Every row gives one point. Each copy is the shape, with its points in the same order, turned, moved and blurred by noise. Is it also mirrored, or only turned?
(in the rows, 128 means zero)

Shape, 7 rows:
[[129  72]
 [126 195]
 [142 114]
 [116 170]
 [143 123]
 [137 141]
 [107 114]]
Copy 1:
[[149  73]
 [112 194]
 [147 120]
 [113 167]
 [149 126]
 [139 141]
 [116 109]]
Copy 1 is: only turned
Copy 2:
[[ 87 122]
 [209 147]
 [130 118]
 [177 153]
 [136 115]
 [152 125]
 [123 153]]
Copy 2 is: only turned
Copy 3 (7 x 2):
[[ 83  74]
 [152 180]
 [121 100]
 [131 162]
 [127 110]
 [131 128]
 [ 89 121]]
Copy 3 is: only turned

Shape (8 x 3):
[[122 168 139]
 [160 168  96]
 [154  84 115]
 [146  97 143]
 [ 87 165 162]
 [150 130  81]
 [140 147  97]
 [154 120 112]]
Copy 1 (8 x 3):
[[ 98 174 129]
 [133 186 179]
 [170 115 137]
 [153 130 110]
 [ 72 160 105]
 [142 143 181]
 [126 155 161]
 [151 143 144]]
Copy 1 is: mirrored
Copy 2, 8 rows:
[[147 166  93]
 [188 122 113]
 [129  94 160]
 [119 122 155]
 [109 180  86]
 [172  87 111]
 [168 111 104]
 [150 107 145]]
Copy 2 is: only turned
Copy 3:
[[148 149  96]
 [105 179 120]
 [116 110 172]
 [145 113 163]
 [173 123  72]
 [ 87 142 136]
 [103 147 118]
 [117 136 149]]
Copy 3 is: mirrored

Shape (11 x 6):
[[ 86  81 141  77 127 106]
 [ 68 107 151 117 194 169]
 [117 115 192 138 106 117]
 [125 186 116 151 195 114]
 [126  98 138 147 129 105]
 [102 201 119 120 120 141]
 [100  75 124 124 105 130]
 [121 141 140 113 129 119]
 [ 61  98 157 148  99 133]
 [122  94 115 120 136 138]
 [126 158 121 143 102 113]]
Copy 1, 11 rows:
[[116  85  76  90 183 112]
 [ 65 109 107 145 196 171]
 [150  63 140 110 137 144]
 [112 182 167 156 164 125]
 [158 106 101 133 149 130]
 [ 95 163 159  83 119 135]
 [137  95  64 107 143 147]
 [119 118 128 110 141 117]
 [141  87 102  83 158 189]
 [119 114  79 133 142 129]
 [148 141 134  98 114 128]]
Copy 1 is: mirrored
Copy 2, 11 rows:
[[153 158 128  62 121 153]
 [102 125 129 102 167 207]
 [175 148 144 157  99 162]
 [135 125 103 174 201 122]
 [154 106 136 121 113 133]
 [ 97 183 107 168 156 119]
 [121 121 142  92  92 142]
 [140 152 135 130 138 122]
 [124 140 110 124  75 179]
 [120 124 150 104 127 133]
 [134 145 120 159 122 100]]
Copy 2 is: mirrored
Copy 3 (11 x 6):
[[ 67 112 151 150 111 140]
 [102  44 154 102 155 170]
 [140 113 187 136 106 104]
 [160  89  88 104 190 110]
 [142 101 128 151  99 121]
 [133 136 122  60 157 105]
 [108 109 140 132  71 149]
 [123 129 139 122 136 124]
 [110  80 167 100  70 113]
 [123 112 121 131 107 164]
 [150 142 120 103 118  98]]
Copy 3 is: mirrored

Shape:
[[141 108 123 116 140 104 141 133]
 [125 189 145 170 127 142 119  95]
 [125 181 163 160 112 144  88 114]
 [126 118  86 102  98 169 157 114]
 [ 97 105 137 121 136 109 146 165]
 [146 173 132 188 131 166  60 117]
 [159 150  70 106  84 154 127  95]
 [124  98 168  90 116 109 134 143]
 [129  79 150  96 127 142 155 134]
 [140 189 134 157 137 181 105 130]
 [114 141  84  75 126 154 112  91]
 [117 141  75  96  74 157 120 120]
 [ 96  54 157 125 130 110 149 125]]
Copy 1:
[[132  98 134 133 132 118 112 108]
 [123 200 133 110 137 139 131 107]
 [101 205 115  93 131 130 112 140]
 [139 116 175 139  84 145 168 143]
 [109  85 117 144 160 124 141 129]
 [144 208  81  81 103 132 119 139]
 [152 154 172 134  49 110 147 126]
 [ 95  84 151 121 135 129  98 140]
 [117  72 156 123 126 156 116 136]
 [151 195 132  76 133 129 137 153]
 [114 124 161  91  67 109 172 114]
 [120 135 157 140  62 111 169 157]
 [ 92  66 116 147 134 173 122 116]]
Copy 1 is: only turned
Copy 2, 13 rows:
[[101 148 129 108 153 125 137 137]
 [129 137 131 196 110 137  80 143]
 [132 101 144 172 101 130  68 134]
 [159 141 111 132 111 130 189 149]
 [ 65 119 137 112 124 128 153 134]
 [151  89 120 173 126 172  59 146]
 [193 150 100 131 114 120 140 169]
 [ 99 122 162  97 133  96 145 107]
 [116 127 155 112 146 123 179 103]
 [148 125 139 171  95 182  89 139]
 [161 149  74 123  96 124 144 112]
 [168 123  96 120  87 114 159 161]
 [ 74 105 139 129 167  99 177 105]]
Copy 2 is: only turned
Copy 3:
[[116 131 112  91 156 124 133 130]
 [159 118 142 171 153 145  73 116]
 [139 145 153 176 128 125  67 129]
 [191 135 133  93 116 136 158 126]
 [ 87 127 132  99 140 159 141 149]
 [154 175 112 168 128 141  43 128]
 [201 159 126 116 126 103 146  91]
 [ 90 116 147  97 128 104 142 156]
 [128 113 128  81 128 120 142 173]
 [168 169 153 152 151 153  68 139]
 [173 139 150  72 111 121 111  88]
 [177 158 147 112  95 124 154  95]
 [ 95  77 104  84 118 141 137 168]]
Copy 3 is: only turned

Shape, 12 rows:
[[152 140 114 127 114 168 138 102 108]
 [126 173 169  88  87  89 134 112 135]
 [107  67  77 106 111 169 108 142 151]
 [144 114  87 156 171 150 161  81 165]
 [104 185 165  95 126 104 135 138  90]
 [119 177 136  67 126 118 110  95 114]
 [115 160 139 124 112  85  85 132 119]
 [157 102 138 126 142 150 136 106 125]
 [138 186 116  89 101  82 117 160 130]
 [116 118  95 143 108 130 143  92 121]
 [170 113  99 135 148 134 135  70 122]
 [113 111  86 146 103 175  83 139 181]]
Copy 1 (12 x 9):
[[117 115  93 113 101 110 129 124 131]
 [ 85 139 137 104 153 112 171  50 154]
 [128 105 164 157  65 169 159 148 118]
 [190  95 116 107  89 149  94 111 157]
 [ 92 147 112 110 200 123 162  94 134]
 [ 98 120 112  87 153 141 166  71 104]
 [113 135 165 125 165 103 148  80 104]
 [116  96 134  97 108 127 114 131 153]
 [130 154 148 106 158  96 204  84 121]
 [138  94 116 155 108 123 128  97 136]
 [151  65 117  94 100 113 112 108 136]
 [141 154 170 150  56 145 127 122 100]]
Copy 1 is: mirrored
Copy 2, 12 rows:
[[126 150 106 143  80 150 128 130 103]
 [125 193 129 140 168 108 146 103  77]
 [139 143 106  87  90  97  64 167 148]
 [165 113  60 123 110 163 129 128 159]
 [ 94 164 157 172 172 140 131 125  93]
 [120 192 109 176 154 122 109 130  87]
 [137 174 153 170 148  93 120 103 126]
 [167 136 113 117 107 152 106 115 105]
 [136 206 153 162 152 102 157 153 124]
 [125 123  90 129 105 101 129 124 123]
 [182 129  79 151  98 144 126 121 116]
 [126 186 114 101  75 102  81 132 187]]
Copy 2 is: only turned
Copy 3:
[[100 128 145 147 130 155 153  99 128]
 [157 140 204 130  77 137  99 116 150]
 [114  88  72 112 112 176 128 152 114]
 [151 110  89 139 152 107 168  72 118]
 [138 153 213 122 101 120 144 155 172]
 [127 129 194  90 107 139 123 112 175]
 [114 142 174 111  86  97  94 145 137]
 [141 124 143 134 153 144 141 113 101]
 [130 181 159 108  71 125 102 137 171]
 [118 102 128 137  90 126 158 104 111]
 [122 132 130 115 140 129 161  67  97]
 [ 96  92  69 144 121 147  91 134 135]]
Copy 3 is: only turned

Shape:
[[106 113  85  86 154 153 113  79 122 126  94]
 [124 107 172 113 100  78 130 104 133 110 132]
 [103  87 156 109 103 109 156 130 124 132  73]
 [106  99  67  94 102 110 166  92 123 120  65]
 [177 143 140 110 138 166 137 156 152 116 135]
 [146 169  98  72 163 147 109 148 107 130 119]
 [133 137 142 131 148  90 147 120 181  97 118]
 [112 161 126 120 160  97 107 173 177  93 126]
 [ 90 132 109 150 110  98 163 121 126 132 144]
 [171 100 101  71 148 131  95 137 133 123 119]
 [145 167 137 146 176  71 118 174 160 114 146]
 [134  91  79  99 140 136 134  93 122 170  69]
 [102 121 154 134 158 102 143 154 163 118 148]
 [126 113 130 109 116 121 146  77 106 141  61]
 [100 125 110  89  92 107 122  91 155 167  89]
 [126 140 134 164 136  99  78 158 167  92 122]]
Copy 1:
[[ 78 162 156 133 123  82 162 113 174 117 127]
 [153 121 164 138 112 133 178 137  91 115 154]
 [133  83 165 107 141 101 164 137 131 109 182]
 [ 71 133 138 113 107  69 180 137 142  83 177]
 [118 112 108 154 157 130 151 168 148 188 121]
 [ 84 157 129 101 136 139 150 151 174 173 113]
 [138 117 150 150 120 107 150 201 114 121 115]
 [126 141 152 133 137 148 117 219 146 126 133]
 [109 149 127 124 134 108 122 145  80  96 154]
 [ 90 132 154 145  92 133 153 149 174 178 136]
 [132 129 145 118 115 161 100 214 119 138  96]
 [ 79 115 144 107  94  58 143 103 171 122 136]
 [132 122 172 141 149 125 107 179 101 130 135]
 [121 102 141 109 120  82 177 101 152 100 140]
 [153 156 145 118  95  69 153 125 157 107 172]
 [145 123 148 170 118 169 109 194 148 105 121]]
Copy 1 is: mirrored
Copy 2 (16 x 11):
[[164 182 181  94 159  95 154 134 108 150  95]
 [ 99 112 191 125  97 137 137 126 116 120 154]
 [ 90 172 187 135 133 157 120 115  82 143 139]
 [128 176 203 124 146 155 166  87 102 152  72]
 [149 140  90 116 126 140 129 155  98  94 122]
 [171 181 126 113 151 139 172 189 130 119 114]
 [132  97 172 158 148 127 129 142  94  94 114]
 [124 108 144 160 192 121 152 176 127  98 132]
 [148 122 166 172 136 148 155  94 124 151 144]
 [136 140 136  60 146 140 155 169 105 133 102]
 [154  80 145 163 164 156 131 193 129 103 142]
 [154 174 174 102 140 141 134 136  83 187  73]
 [139 104 154 152 166 131 131 144  91 117 167]
 [134 187 199 123 107 140 115 125  95 151  93]
 [105 155 182 147 118 114 165 140  97 178  87]
 [110  90 139 145 175 124 110 157 159 115 124]]
Copy 2 is: mirrored
Copy 3:
[[124 149  84 148  69 151 104  99 126 120 158]
 [ 94 109 135 116 147 142 178 136 149 143 166]
 [ 83  98 108  96 113 163 134 141 139 175 125]
 [107 133  93 112  59 187 150  83 145 141 102]
 [121 136 160 116 139  98  76 133 145 113 114]
 [ 92 139 136 143 100  97  73  80 105 104 131]
 [ 90 127 106 113 153 135 141 129 166  84 128]
 [ 83 107  95 127 146  76 126 127 142  65 108]
 [108 153 105 115 140 149 168 128  97 121  99]
 [140 111 129 128 112 101  91  75 148 127 152]
 [ 77 110 112 125 199  90 125 109 128  62 112]
 [127 139  81 139  96 180  91  78 137 160 126]
 [ 94 129  92  95 168 105 130 152 127 102 134]
 [ 93 127 116 141  93 201 122 112 137 157 140]
 [ 91 147  86 163 103 141 156 110 158 172 118]
 [114  71 104 158 159 103 141 143 140  80 119]]
Copy 3 is: only turned
Copy 4:
[[207 143 125  91 144 151 112 104 120  85 113]
 [108 116 117 124 176 115 148  94 134 123 167]
 [129  75  87 114 153 141 142 121 140  85 151]
 [157 120  80  96 124 131 116  85  90  37 126]
 [144 137 128 164 144 117  99 189 121 140 116]
 [166 138 167 111 165 156 108 164  81 108  90]
 [123 116 121 116 176  65 104 129 149 102 127]
 [119  99 184 113 172  90  71 151 137 104 122]
 [ 80 124 128 102 114 120 123 103 143 101 106]
 [194 122 165 150 147 122 119 136  86 107 136]
 [103 103 187 133 177  68 100 144 127 125  83]
 [207 100  85 105 120 136 132  99  95  94 103]
 [111 104 162 112 151  88 122 144 172 111 130]
 [159 112  66 104 166 153 132  91 113  96 110]
 [152 106  91  66 133 121 113  98  95 120 144]
 [118  92 169 143 171  95  60 109 152 131 117]]
Copy 4 is: mirrored

Shape, 15 rows:
[[ 65 116 143 154 148 110 113 115 149 180 161 195]
 [ 70 187  93 104  27 129 107 152 141  98 146  97]
 [155 115 142 180 150 101 104 112 179 126 105 110]
 [121 148 144 132 144 140 116 184 122 110  97 115]
 [119 116 120 105 138 114 157 100 129 103 139 103]
 [147 120 112  88 153 123 139 130 118 152 163 140]
 [130  94 117  98 126 183 121 165 145 125  91 107]
 [127 111  93 119 118 110 123 113 134  96 140 198]
 [142 164 120 176  93  95 132 109 116 143  90 117]
 [149 129  99 112 143  94 197 114 126 180 166 108]
 [ 96 171  97 110 154 163 145 108 169 177 153  99]
 [131 130 147 119 133 100 110 142 133 121 132 113]
 [146 100  96 164 150  96 112 105 109 103 174 106]
 [153 148 118 143  52 193 138 103 130 115 163 137]
 [143 126 141  94 119 127  98 143 109 134  38 135]]
Copy 1, 15 rows:
[[137 113  85  79  71 131 175  85 133  80 163 140]
 [127 110  88 103 106 200  22 170 120 131 149 169]
 [150 103 153 167 170 142 151  82 155 100 146 149]
 [153 101 157 121 120 110 125 164 151 144 124 168]
 [ 77 113 115 134 146 120 114 125 100 116 138 144]
 [ 96 136 129 147 103 120 159 136  88 131 162 118]
 [133 176 156 121 135 119 136 168 105 148 113 185]
 [111 107 162 104 102 169 144 122  87  64 128 116]
 [130 111 113 153 152 138  91 118 181 101 120  95]
 [ 67 151 106 141 128  86 125 106 115 124 197  86]
 [ 76 141  87 144  86 149 132 105 154 153 184 171]
 [143 100 122 149 129 127 127 140 113 127 144 138]
 [ 97  88 126 120 181 152 164 117 103 127 155 107]
 [117 142 130 108 118 189  71  87 100 168 100 111]
 [160 135 141 168 116 116 138 190 141  97  77 148]]
Copy 1 is: only turned
Copy 2 (15 x 12):
[[ 46 135  80  86 128 106 123 122 120 134 121  88]
 [140 153 128 186  56 164  52 127 133 161  59 144]
 [145  84 119 130 161 124 122 188 137 115 149  98]
 [129 130 137 151 140 151 125 125 176  79 129 157]
 [177 134 124  87 133 161 138 127 125 152 106 124]
 [120 117 147  90 111 159 168 103 124 154 145 132]
 [156 133 148 119  82 163 133 138 123  60 139 142]
 [129 101  60 109 120 134 120 106  96 144 127 156]
 [155 109 120 170 111  83 145 153 170 145 104 117]
 [137 138 139  95 102 148 208 144 144 195 132 112]
 [129 170 162 101  86 142 113 116 142 156 167  71]
 [128 101 140 126 139 161 133 138 146 129 100 131]
 [153  85 121  66 141 131 121 161 156 175 119 152]
 [154 147 152 141  86  84  93 135  73 154 123 175]
 [162  82 133 166 111 131 160 102 148  58 111 127]]
Copy 2 is: mirrored
